Each row is a point. The points of each table are mixes of a few directions, plus a little noise. Count the directions of each table, and those that both share. Where both have some left over, give the other angles between the two spaces (their principal angles), to ten degrees, smallest first.
(in the rows, 128 means zero)

First (5 x 2):
[[145 100]
 [100 174]
 [178  49]
 [ 96 179]
 [121 139]]
Second (7 x 2):
[[ 55 151]
 [147 122]
 [157 119]
 [208 103]
 [ 56 151]
 [174 114]
 [100 137]]
Directions: first 1, second 1, shared 0; angles 40

First (7 x 6):
[[166 129  50 145  25  79]
 [129 155 171  77 174 148]
 [135 104  43 169 161 116]
 [ 86 109 214 153 105 150]
 [123 125 143 134 101 126]
 [113 135 167 107 191 154]
 [144 139 106 111 140 123]]
Second (9 x 6):
[[186 155   7 163 135  92]
 [ 96 108 189 100 108 143]
 [109 140 185 148 188 157]
 [125  96 109  81  38 105]
 [137 167 138 185 231 151]
 [125 110 121 101  78 117]
 [123 111 126 104  86 120]
 [127 145 145 154 181 144]
 [124 119 132 115 107 125]]
Directions: first 3, second 2, shared 1; angles 40

First (9 x 11):
[[142 178 168 133 136 123 103 101 162 142 204]
 [170 118 145 151 139 110  85 144 137 151 132]
 [156 118 115 128 120 109  96  91 178 147 171]
 [156 153 153 134 182 105  94 141 129 117 172]
 [121 165 125 102 180 110 127 103 142  87 200]
 [ 80 128 128 127  54 173 182 120 114 145  77]
 [ 32 126  82  85  89 174 232 115  86  81  71]
 [161  44 104 157 127 119 108 200  80 145   7]
 [133 123 131 135 125 129 124 136 123 134 117]]
Second (11 x 11):
[[ 90 231 231 148 122 175 159 160  83 134 146]
 [ 97 152 138 122 104 151 158 117 123 126 130]
 [220  52  89 146 197  58  39 159 145 132 122]
 [182 191 238 179 204 115  66 213  80 142 147]
 [ 86  80  43  88  70 138 176  63 165 117 113]
 [115 176 179 140 130 147 138 147 105 131 137]
 [135  99  97 121 127 117 123 116 142 126 123]
 [140  81  77 116 125 109 120 108 150 124 119]
 [ 87 146 125 114  92 155 169 105 129 124 127]
 [125 107 101 119 118 125 134 112 139 126 123]
 [131  93  88 116 120 118 128 108 146 124 121]]
Directions: first 4, second 2, shared 2

First (11 x 18):
[[151  83 172 132 162  18 184 159 111 126 142 127  54  73 138  73  91 162]
 [150 130 197 127 155 106 125 108 112  78  81 130 144 137 151  55 162 138]
 [130  94 228  80 195 127 107  96 117  93  73 156 190 117 112  89 141 145]
 [103 153  47 135  84 191 109 134 148 168 162 122 138 149 112 206 120 104]
 [136 111 191 109 167 113 123 112 117  99  93 140 154 122 128  88 141 141]
 [136 114 141 130 138  93 147 138 123 127 133 127 104 111 131 111 117 138]
 [ 98 148   7 144  68 179 125 155 154 198 196 116 105 134 106 236  95 104]
 [134 133 159 122 140 134 117 112 123 104 102 131 151 138 135 102 149 129]
 [141 144 145 141 124 122 127 120 121 102 109 121 128 142 148  91 152 127]
 [114 169  46 153  73 187 111 132 144 154 155 113 129 160 130 185 135 101]
 [116 129  78 134 106 139 133 144 138 161 161 123 110 124 117 173 106 121]]
Second (11 x 18):
[[145  97 152 134  88 169 127 151 160 206 141 113 115 140 111 147 107 151]
 [115  92 109 138 155 138 138 127  99 137 139 128 135 146 139 139  79 115]
 [176 119 183 163 107 143 127 127 132 131  92 110 133 175 151  90 134 134]
 [ 87 118  90 124 150  93  99 119 134  89 161 110 137 113 104 150  97 108]
 [178 184 164 135 130 111 153 113 108  75  63 158 134 136 166  83 199 127]
 [117 215  93  56 106 102 146 141 163 130 133 186 102  27  87 179 221 148]
 [127  72 101 161 182 120 145 119  76 111 128 129 152 174 146 157  37  92]
 [139 119 163 157 108 121  92 121 151 106 123  84 135 159 129  89 127 128]
 [ 44 195 109  65 123 132 101 114 134 102 159 125 105  53 138  40 238 157]
 [136  91 112 135 152 150 163 136  94 165 127 150 132 147 139 164  75 119]
 [142 104 132 140 107 127 115 141 159 155 142 113 128 136  98 170  93 128]]
Directions: first 3, second 5, shared 1; angles 80, 90

First (8 x 32):
[[125 139 142  94 100  95  90 116 134  91 166 117 149 117 101 130 159 116
  117 114 127 120 140 125 137 185 136 132  74 157 161 120]
 [131 134 136 143 131 162 158 135 127 132 100 141 107 149 151 118 119 131
  147 121 133 136  96 122 110 100 120 118 172 129 114 123]
 [125 125 133 123 123 122 114 124 130 116 135 124 129 132 127 122 127 124
  131 126 132 126 124 128 124 141 127 128 126 131 138 121]
 [123 137 115 119 126  98 136 125 120 121 138 139 137 113 108 146 149 125
  110 118 100 123 138 126 164 130 158 142 125 131 141 155]
 [114 132 143  96 100  79  79 109 129  66 167 124 140 133 104 119 150 106
  124 105 119 117 118 125 145 188 153 140 112 151 184 121]
 [152 138 122 160 150 206 197 155 133 201  79 134 114 124 158 139 116 156
  139 149 147 146 135 127  94  62  87 103 132 120  54 129]
 [113 123 124 113 121  80  98 114 122  93 153 129 136 126 109 128 136 113
  117 117 108 117 128 129 158 156 159 146 131 127 167 138]
 [139  97 109 176 174 181 152 146 130 204  86 117 112 130 166 123  68 152
  139 174 157 138 145 141  92  62  83 115 152  78  65 117]]
Second (10 x 32):
[[134 106 118 142 152  88 143 111  66 108 126 170  78 162 152 107  95 126
  154 116  91 131 121 144 130  98 161 130 249  88 156 163]
 [184 146 168 106 109 115 162 137  94 108 144 136  91 118 116  99 106 159
  154 104 121 185 151 149  88 113 110 109 149 140 143 120]
 [ 89 117  81 137 147 137 130 118 153 112  80 124 133 137 143 129 119 120
  145 133 149 150  42 126 171 117 150 170 210 130 117 124]
 [126 145 123 109 118 145 133 108 121 119 120 143 129 147 156 142 169 124
  152 113 138 127 119 126 130 152 119 124 135 173 116 130]
 [129 114 162 154 133 140 106 139 137 162 140 117 132 140 143 129 100 127
  108 139 117  90 185 126 108 109 103 109  78 103 124 112]
 [134 136 105 115 119 111 137 135 104 119 161 142 132 103  73 130 181 111
  103 140 122 103 117 106 111 170 166 105  89 107 144 168]
 [105 107 124 154 140 122  94 139 147 161 147 114 156 118 110 144 124 109
   81 155 114  69 164 113 138 130 137 124  58  86 131 134]
 [126 149 108  93 113 114 128 115 140 112 131 120 153 101 111 150 168 133
  128 117 136 152 124 133 164 159 135 151 102 175 124 132]
 [112 125 147 143 130 168 109 123 155 152 108 120 140 159 177 140 121 125
  135 128 141 104 145 125 126 120  91 124 107 149 103  98]
 [143 134 145 127 118 140 137 155 161 130 122  95 134  97  98 111  97 148
  120 134 149 169 113 132 114 112 110 135 102 125 122  96]]
Directions: first 4, second 6, shared 2; angles 40, 90

First (8 x 32):
[[ 80 126 142 145  75 168 172 102 173 111 157 119 122 106 163 162 135 114
   67  97 133  94 148 134 135 103 113  74  24 162 174  33]
 [ 91 204 124  94 127 182 137 114 101 145 130 161 116 116 175 150 164 114
  189  78 161  74 104  29  97  90  65 147 204 163  73 118]
 [109 145 166 125 124 126 114 110 120 150 118 145 123 138 133 134 125 131
  160  96 110  98 167  67 103 166 107 119 160 147 112 127]
 [169 125 137 138 123 104 124 143  91 143 133 109 137 124 105 113 117 120
  142 153 118 120  90 136 116 130 146 178 138 138 125 175]
 [173  86 131 112 150 102  79 121 131 133 111 107 140 143 156  85 119 170
  127 154 105 213 118 169 141 160 163 126 150  78 131 127]
 [152 140  64 131 122 103  47  92  20 152 153 115 141 123 130  90 121 130
  159  95 105  98 108 173 102 124 166  86 115 121 137  76]
 [106  78 105 142 166 111 161 165 217  77 104 143 121 149  68 144 116 131
   68 170 143 184 187 194 183 137 144  95  92  80 154 157]
 [145 120 155 135 136 127 189 177 171 113 117 123 125 125  93 146 126 113
  113 181 150 143 101 122 145 113 120 201 141 135 119 212]]
Second (10 x 32):
[[ 94 164 109 115 139 169 117  80 198 110  97 119 147 153 239 128 163 125
  102 158 144 186 152  84 150 129  97 118 167  94 134  80]
 [142  74 187 117 106 123 144 130 139 144 143 127 121 116 122 135 107 175
  120  84 104 139 143 153 122 152 144 100  91 134 133 102]
 [124 183  47 138 151 128  80 127  90 109 119 123 126 132 141  91 156  74
  143 181 151 127  75 113 134  87 118 153 151 122 130 135]
 [154  96 183 132  96 115 176 170  88 151 163 134 110  93  53 149 101 139
  144  86 120  67  99 144 103 118 139 151  86 180 117 161]
 [135 102 127 103 117 147  62  90 141 121 131 106 118 121 226  72 146 162
  111 125 111 211  88 144 140 123 135  78  91 103 154  18]
 [127 165 138 126  98 163 162 142 114 129 149 121 116  98 149 135 151  97
  136 133 154  91  53  86 115  72  96 180 119 177 119 130]
 [144  94  88 140 166  71  68 131  96 126 114 137 132 153  65 100 101 142
  137 133 101 148 177 191 136 172 174  82 129  83 138 144]
 [136 127 132 121 113 139 118 129 113 129 141 120 117 110 148 111 137 127
  130 125 129 131  83 126 124 105 125 132 107 143 133 101]
 [113 139  68 150 188  83 104 123 137 116  87 146 155 181  68 141 111 115
  131 159 123 132 232 151 145 181 148 109 189  71 124 195]
 [114 135 200 138 107 141 249 159 163 146 134 147 139 122  67 218 108 126
  128  95 143  48 180  90 111 139 104 179 150 172  98 213]]
Directions: first 6, second 4, shared 2; angles 30, 50

First (10 x 32):
[[130 131 163 144 131 106 159 112 175 160 141 142 148 120  96 131 119 150
  141 157 143 126 160 124 146 142 148 111 101 137 177 140]
 [129 130 150 138 130 114 147 118 157 148 136 137 140 123 108 130 123 142
  136 146 138 127 148 126 139 137 140 118 111 133 158 135]
 [129 129 145 135 129 118 143 120 150 143 134 135 137 124 113 129 124 138
  134 142 135 127 143 126 136 134 137 120 116 132 151 133]
 [131 131 175 148 132  99 169 107 190 169 145 146 154 118  86 131 117 157
  144 166 148 125 170 123 152 146 154 106  93 140 192 143]
 [129 129 145 135 129 117 143 120 151 143 134 135 138 124 112 129 124 139
  134 142 135 127 143 126 137 135 138 120 115 132 152 134]
 [131 132 176 149 132  98 170 106 192 170 145 147 154 117  84 131 116 158
  145 167 149 125 171 123 152 147 155 105  92 140 194 144]
 [125 124  79 107 124 158  85 151  63  84 110 109 101 139 172 125 140  98
  111  88 107 131  84 133 103 109 101 151 165 116  61 112]
 [130 131 165 144 131 105 161 111 177 161 141 143 148 120  95 131 119 151
  141 158 144 126 161 124 147 142 149 111 100 137 179 140]
 [123 122  40  90 121 182  50 168  12  50  96  93  80 148 208 122 149  73
   97  56  90 133  50 137  83  94  79 169 194 106   7 100]
 [123 122  42  90 121 181  52 168  14  52  97  94  81 147 206 122 149  74
   98  58  91 133  51 137  84  94  80 169 193 107   9 100]]
Second (10 x 32):
[[110 136 152 107 105 133 146 112 128 117 133  78 103 103 144 126 132 121
   94 110 112 121 107 113 126 120 151 166 157  97 121 130]
 [145 163 154  99 137 177 132 117 110 149  85 138 108 132 148  92 136 128
  120  97 150 126 124 129 115 151 156 118 143 105 153  95]
 [ 95  99  56 165  97 109 139 116 158 104 171 174 176 149 132 149 119 154
  212 171 113 178 136 143 149 152  78  68 133 122 122 149]
 [153 122 105  93 143 168 102 137  74 129  51 171 133 100 178  83 101 126
  146 137 140 150  98 116 112 129 141 106 157  77 173 101]
 [159 179 155 114 125 213  83 124 110 161  70 161 100 169 176  85 141 147
  113 112 164 117 109 130 111 144 149 116 133 109 121  85]
 [133 115 123 152 119 116  83 149 131 124 139 122 127 141 132 149 125 135
  107 155 122 111 117 122 128  95 111 151 109 147  87 143]
 [ 66 140 145 139  41 129 144  92 177 100 197  44  97 130 161 158 146 147
   91 129  87 123  93 112 141 114 129 184 167  93  56 155]
 [169 113 143 117 226  71 176 152 109 152 115 154 153 106  32 129 126  85
  141  96 152 115 197 148 126 143 138 102  75 198 203 124]
 [102  53  87 142 124  34 133 150 125  81 170  89 156  68 105 176  96 109
  126 172  80 135 118 109 141  76 101 166 128 135 118 181]
 [149 161 160 151 162 131 142 129 157 163 148 149 126 181  71 137 158 130
  129 100 159 104 181 156 131 155 125 104  77 196 125 118]]
Directions: first 1, second 5, shared 0; angles 50

First (9 x 32):
[[ 70 135 123 133 125 104 179 112 107 110 157 136 170 125 129 155  94 142
  156 148 156 143 124 113 104 112 168 135 154 103  86 131]
 [131 104 184 114 131 129 102  48 161 131 143 159  56 102 172 124 141 135
  166 205  91   7 100  89 105 100  64 198  94 222 143 157]
 [ 85 124 124 128 133 112 156 118 103 102 144 118 155 136 135 143  96 147
  140 134 148 135 130 109 116 117 147 129 133 115 109 129]
 [125 139 118 131 122 125 144 147 128 135 128 126 150 127 110 129 131 116
  117 112 135 156 136 145 131 136 143 110 146  91 117 122]
 [107 142 114 134 122 117 160 143 120 128 137 130 165 128 111 140 117 123
  129 118 148 165 133 140 122 131 160 113 154  87 103 122]
 [120 119 156 111 116 120 136 118 152 134 125 117 124 118 113 107 148  96
   98 130 121  81 136 132 134 136  78 122 121  88 136 142]
 [186 143  97 149 140 154  85 149 124 147 116 151 101 133 141 138 136 149
  152 119 114 176 116 142 134 128 167 135 129 195 138 110]
 [146 157  96 151 125 134 136 155 123 149 133 153 149 125 116 148 128 131
  149 116 137 194 123 154 123 130 188 120 163 127 104 113]
 [185  87 139 102 142 156  49 162 133 115  72  60  82 162 127  70 160 115
   46  68 100  96 153 130 183 161  36  87  59 126 214 124]]
Second (10 x 32):
[[ 88  95  93 139 139 159 114  90  83  76 117  56 130 169 178 123  61 167
   97 124 151 168 135  38 105 154 145  98 103 181 140 126]
 [ 77 125  98 131 160 114 137 146  49  66 133 102 170 169 148 166  56 212
  167  96 170 189 132 100 142  97 192 128 105 149 122  92]
 [120 121 165 105 139  84 143 157 129 120 138 147 136 123 104 129 153 125
  142 127 122  74 131 172 151  96  94 147 119  76 132 139]
 [130 145 138 123 108 119 154 142 155 155 130 141 147 108  93 121 155  88
  113 120 128 124 135 163 133 137 119 116 153  66 114 130]
 [172 158 155 127 116 120 126 129 176 182 139 200 103  86 107 136 181 100
  169 156 100  89 109 181 131 107 119 170 148 137 117 131]
 [161 119 130 140 145  93 132 173 131 137 150 173 119 125 122 135 167 116
  146 158 105 118 117 177 111 111 136 142 159 112 113 170]
 [160 112 127 126 147 122 100 163 119 120 118 125 111 144 129 119 146 135
  120 116 113 123 130 148 144 124 112 125 112 132 151 137]
 [137 140 128 136 107 133 144 119 158 158 134 143 130 107 115 121 149  89
  115 143 122 129 126 139 110 146 128 121 159 106 111 141]
 [156 154 129 123 105 155 116 131 161 165 104 127 126 110 101 112 151  98
  106  95 124 139 136 149 154 150 114 113 127 110 141  99]
 [ 79 110 117 130 114 181 115  29 119 101 117  66 110 139 183 119  62 150
  105 146 146 127 127  13  98 158 121 120  96 212 139 115]]
Directions: first 4, second 6, shared 4

First (8 x 32):
[[128 113 108 104  78 125 119 110 148 107 152 148 134 142 119 149 105 140
  149 123 162 146 109 138  97 155 134 165 101 123 177 116]
 [157 198 105 119 150 115 147 159  91 148 138 140 145 103 164 116 140 107
   91 180  91 138 197  89 152 133 126 103 135 111  90  73]
 [112  98 152 146 139 138 124 118 141 127 111 110 115 133 114 123 130 135
  141 103 131 118 101 143 128 112 127 123 136 141 124 160]
 [109  93 171 153 102 158 149  85 178 113 109  86 114 109 127 116  97 154
  182 114 129 167 103 130 100 117 140 116 114 153 119 123]
 [123  84  93  79   7 127 112  77 185  75 179 165 139 157 106 173  69 161
  188 111 208 177  76 154  51 187 143 210  63 123 240 103]
 [130 116  85  98 137  97  82 158  93 129 149 179 134 176 100 158 156 112
   88 104 162  70 103 158 141 142 114 171 137 108 178 177]
 [131 164 167 173 214 138 154 156  97 166  84  85 119  91 153  85 163 109
   96 148  59 110 174  99 181  81 121  54 173 138  30 131]
 [134 158 142 152 197 125 136 161  91 159 102 112 124 113 141 104 164 107
   89 140  83  98 161 112 174  97 118  83 165 128  66 140]]
Second (9 x 32):
[[166 186  91  69  70 110 132 107 139 103 174 127 175 101 152 153  79 151
  149 176 155 193 167 104  78 171 144 173  83  97 160  26]
 [139 163 152 143 156 137 153 126 125 140 111  88 135  89 153 106 124 131
  130 155  93 151 166 101 136 110 133  93 137 130  74  91]
 [137 143  51 103  92 105 122 176  87 137 172 243 120 174 133 144 157  81
   73 149 134  98 150 122 153 172 115 145 119 112 179 132]
 [114  86 136 121 109 129 106 105 152 110 129 121 125 148 100 145 115 147
  153  92 165 122  79 158 104 130 130 160 118 132 166 160]
 [138 146 168 128 115 144 150  82 168 112 117  51 147  76 145 119  81 168
  182 146 124 193 140 111  88 119 147 123 109 132  99  66]
 [137 169 153 157 224 124 135 165  83 166  91  91 129 102 144  98 170 109
   82 143  72  92 170 109 182  83 118  73 177 126  43 140]
 [129 123 122 116 128 121 114 126 127 123 133 128 134 136 118 139 126 133
  127 119 143 120 116 139 121 131 127 146 126 122 144 136]
 [ 86  59 140 177  56 171 171 109 175 121 123 182  70 150 130 107 122 110
  162 112 117 151  99 127 126 141 130  95 108 174 150 156]
 [106  79 140 138 203 110  70 154  96 142 102 124 116 176  76 141 177 121
   91  61 149  32  66 181 162  94 108 145 174 126 138 245]]
Directions: first 3, second 4, shared 3
